Rows are points. A path goes straight from each point to the next, and from the last back to the first. The post is the endless flat space through its rows: a point in 2 columns, a line in 3, a plane in 4, and so on, so that a path can go around it. Count how often the path circles the post. Going back the other way cancels.

Post, one row:
|  0.1 | -1.8 |
Path (22 x 2):
|  3.7 |  2.3 |
|  4.8 |  0.3 |
|  2.7 |  2.3 |
|  2.7 | -2.5 |
|  0.9 | -8.0 |
| -5.2 | -3.6 |
| -2.5 |  2.4 |
|  2.2 |  2.2 |
|  5.0 | -5.5 |
|  0.2 | -3.6 |
| -5.8 | -1.7 |
| -4.0 |  3.2 |
|  2.1 |  2.6 |
|  4.8 | -4.7 |
|  0.7 | -5.9 |
| -4.4 | -2.5 |
| -0.9 |  1.6 |
|  1.2 |  0.0 |
|  3.1 | -4.1 |
|  0.4 | -3.9 |
| -2.5 | -1.7 |
| -2.4 |  3.8 |
Times around: 4

Post, 3 rows:
|  1.2 |  0.1 |  4.5 | -3.3 |
| -0.1 |  3.9 |  5.1 | -2.5 |
| -0.6 | -2.5 | -3.5 | -2.0 |
Path, 30 rows:
|  0.1 |  2.9 |  3.8 |  0.0 |
| -0.1 |  2.0 | -1.6 |  0.6 |
| -2.6 |  0.4 |  4.5 |  1.1 |
| -2.0 | -4.1 |  0.4 | -3.9 |
| -0.8 | -3.9 | -7.7 | -3.8 |
|  3.4 | -1.2 |  0.5 | -2.9 |
|  4.6 |  3.6 |  3.6 | -1.7 |
|  2.5 |  7.6 |  0.6 | -4.2 |
| -2.8 |  0.3 |  0.3 | -6.1 |
| -3.6 |  6.2 |  6.3 | -2.5 |
| -2.6 |  3.0 |  0.7 |  1.3 |
| -1.3 | -4.4 |  2.0 | -0.7 |
| -4.2 | -1.2 |  1.3 | -4.2 |
|  4.0 | -3.1 |  4.5 | -8.2 |
| -0.4 |  9.2 | -3.3 | -0.2 |
|  5.1 | -6.2 | -4.2 |  0.1 |
| -0.4 | -1.6 |  4.4 | -0.3 |
| -0.6 | -5.5 |  3.4 | -4.0 |
| -6.9 |  4.7 | -0.1 |  0.1 |
| -2.5 | -2.2 | -1.6 |  1.0 |
|  0.4 |  5.0 | -0.5 |  1.2 |
|  2.8 |  7.5 |  3.0 | -3.5 |
|  0.3 | -0.9 |  0.9 | -4.7 |
| -3.5 | -5.0 | -1.4 | -3.6 |
| -2.2 | -0.6 |  1.1 | -0.1 |
|  3.2 | -4.6 |  1.7 | -0.7 |
|  2.1 |  2.5 | -3.3 | -2.0 |
|  1.4 |  2.7 |  7.2 | -5.3 |
| -3.5 |  0.5 | -0.4 | -3.0 |
| -1.5 | -1.4 |  2.6 | -1.6 |
Times around: 1

Post (5 x 6):
|  0.8 |  4.7 |  2.0 |  0.3 | -0.6 | -0.2 |
|  0.3 | -2.1 |  0.5 | -0.3 | -0.7 |  3.3 |
|  0.4 | -3.5 | -4.5 | -3.9 | -2.1 |  2.4 |
| -5.3 | -2.3 | -0.6 | -2.0 | -1.9 | -1.2 |
|  1.5 |  4.5 |  2.9 | -0.5 |  7.5 |  1.2 |
Path:
| -2.2 |  2.2 | -1.7 | -3.4 |  0.3 | -0.2 |
|  1.8 | -0.7 | -0.9 | -3.9 | -2.2 |  3.8 |
|  9.2 |  1.8 | -2.8 | -8.1 | -2.9 |  9.3 |
|  7.0 | -0.2 |  2.8 |  0.3 | -0.7 |  4.6 |
|  1.5 |  0.7 | -4.7 | -0.1 | -2.6 | -2.0 |
| -0.7 |  1.6 |  4.6 |  4.8 |  1.8 | -2.2 |
| -3.4 |  0.0 |  0.2 |  1.2 |  2.1 |  0.0 |
| -1.0 |  2.3 |  0.7 |  2.4 |  2.6 |  3.9 |
|  3.0 |  0.1 | -0.7 |  2.0 |  2.1 |  2.6 |
|  0.9 | -3.7 | -1.8 | -3.3 | -0.2 |  0.5 |
|  0.7 |  2.1 | -2.5 | -6.3 |  3.4 | -1.0 |
|  0.9 | -2.8 |  4.6 |  2.5 |  0.2 |  8.3 |
| -1.4 |  0.1 |  0.9 |  1.9 | -0.9 |  2.4 |
| -2.2 | -7.9 |  0.8 | -1.9 | -2.4 |  8.8 |
| -2.9 | -5.2 |  6.8 | -2.2 | -2.8 |  1.7 |
|  6.0 |  0.4 |  4.8 | -1.7 | -6.4 |  1.2 |
| -1.6 |  2.5 |  3.0 | -2.1 |  3.3 |  2.2 |
| -2.4 | -2.0 |  3.0 |  1.6 |  2.7 |  4.6 |
| -7.7 | -2.7 |  0.5 |  5.2 |  6.3 | -1.0 |
|  1.2 |  3.0 | -0.6 | -0.4 | -2.3 | -2.8 |
| -3.3 |  2.3 |  0.9 |  6.8 | -9.8 |  0.8 |
Times around: 0

Post (8 x 9):
| -0.5 | -3.1 | -1.4 |  2.0 | -7.3 | -4.4 | -2.6 |  1.5 |  3.8 |
| -1.9 |  0.2 | -1.2 |  2.6 | -2.5 |  0.0 | -1.3 | -4.0 | -1.1 |
| -2.1 | -1.7 | -0.7 | -0.6 | -2.2 |  4.6 |  1.1 | -1.4 |  1.6 |
|  4.8 |  0.2 |  0.2 |  4.4 | -1.0 | -2.0 | -2.4 |  1.6 |  0.7 |
|  0.9 |  0.0 | -0.5 | -0.9 |  1.3 | -4.5 | -2.3 |  1.5 | -0.4 |
| -1.7 | -3.2 | -1.8 |  2.6 | -5.5 |  1.0 | -0.4 | -0.3 | -4.4 |
|  2.5 |  4.5 |  4.8 |  2.4 |  1.1 | -1.1 | -2.6 |  2.0 | -4.1 |
| -2.7 | -1.1 | -0.2 | -1.0 | -0.1 |  3.4 |  7.9 | -3.5 |  4.6 |
Path:
|   0.8 |  -0.9 |  -0.9 |   6.1 |   0.9 |   4.2 |   2.7 |  -3.6 |  -4.3 |
|   1.1 |  -4.2 |   0.0 |   3.1 |  -3.7 |   0.4 |  -1.8 |   4.5 |  -1.2 |
|  -0.2 |   1.0 |  -5.6 |   1.7 |  -0.1 |  -3.7 |   4.3 |  -2.4 |   0.7 |
|  -1.1 |   0.8 |  -7.4 |  -5.1 |   4.2 |   5.5 |  -0.3 |  -6.7 |  -4.9 |
|   2.4 |   1.2 |   0.9 |   4.0 | -11.0 |   0.3 |  -4.0 |   3.0 |   1.6 |
|   3.1 |  -2.7 |  -2.9 |  -2.5 |  -1.0 |   5.1 |  -1.2 |  -2.0 |   1.3 |
|   1.1 |  -6.9 |  -5.5 |  -2.8 |   0.6 |  -0.8 |  -0.2 |   1.4 |   3.3 |
|   3.1 |  -5.5 |   0.6 |   9.0 |  -1.4 |  -1.9 |   7.0 |   3.4 |   2.1 |
|  -2.7 |   4.2 |   1.8 |   5.4 |  -1.7 |   5.6 |  -1.6 |  -3.2 |  -5.0 |
|   4.7 |   5.8 |   0.9 |   1.8 |   0.4 |   3.8 |  -5.1 |   2.0 |  -4.6 |
|   2.6 |   0.2 |   0.9 |   2.6 |  -4.0 |  -1.5 |   3.3 |  -1.1 |   6.7 |
|   4.8 |   0.8 |   1.2 |   7.1 |  -9.7 |  -6.4 |   3.2 |  -0.4 |   2.2 |
|   4.0 |  -4.8 |  -1.6 |   4.5 |  -1.0 |   0.7 |   0.2 |  -0.2 |  -1.8 |
|  -4.2 |  -2.0 |   4.2 |   0.9 |  -0.5 |   3.8 |  -1.0 |   3.4 |   0.2 |
|  -8.0 |  -2.7 |  -4.2 |  -3.6 |  -3.3 |  -0.5 |   3.2 |  -2.3 |   0.0 |
|  -1.9 |   0.5 |  -2.3 |   2.5 | -11.0 |  -2.2 |  -4.2 |  -1.0 |  -1.6 |
|   1.3 |  -2.9 |  -3.9 |   3.7 |  -2.2 |  -3.5 |   0.4 |   2.7 |  -4.0 |
|  -2.3 |  -2.9 |  -2.1 |   0.9 |  -2.4 |   5.4 |  -3.9 |   0.0 |  -1.2 |
|   0.6 |   0.8 |   1.6 |  -0.5 |  -2.9 |  -1.6 |   1.0 |   5.3 |  -0.8 |
|   5.9 |   2.4 |   0.7 |   1.5 |  -4.1 |   2.7 |   0.0 |   0.0 |   0.4 |
|  -1.5 |  -1.0 |   2.0 |  -2.2 |   0.1 |  -0.5 |  -0.4 |   0.9 |  -6.5 |
|  -0.3 |  -2.3 |   1.7 |   1.2 |   7.4 |  -0.1 |   5.8 |   2.4 |   1.5 |
|  -4.1 |   0.6 |  -5.5 |   2.0 |  -0.6 |  -4.5 |  -3.4 |  -4.8 |   5.7 |
|  -5.1 |   0.7 |  -2.4 |  -3.7 |  -5.9 |  -5.4 |  -1.9 |  -0.8 |  -1.6 |
|   7.5 |  -1.2 |   2.6 |   5.8 |  -6.5 |   4.2 |  -0.4 |   4.2 |   0.9 |
|   0.8 |  -7.4 |   0.4 |  -1.7 |  -1.5 |  -3.6 |   3.5 |   3.8 |   1.3 |
Times around: 4
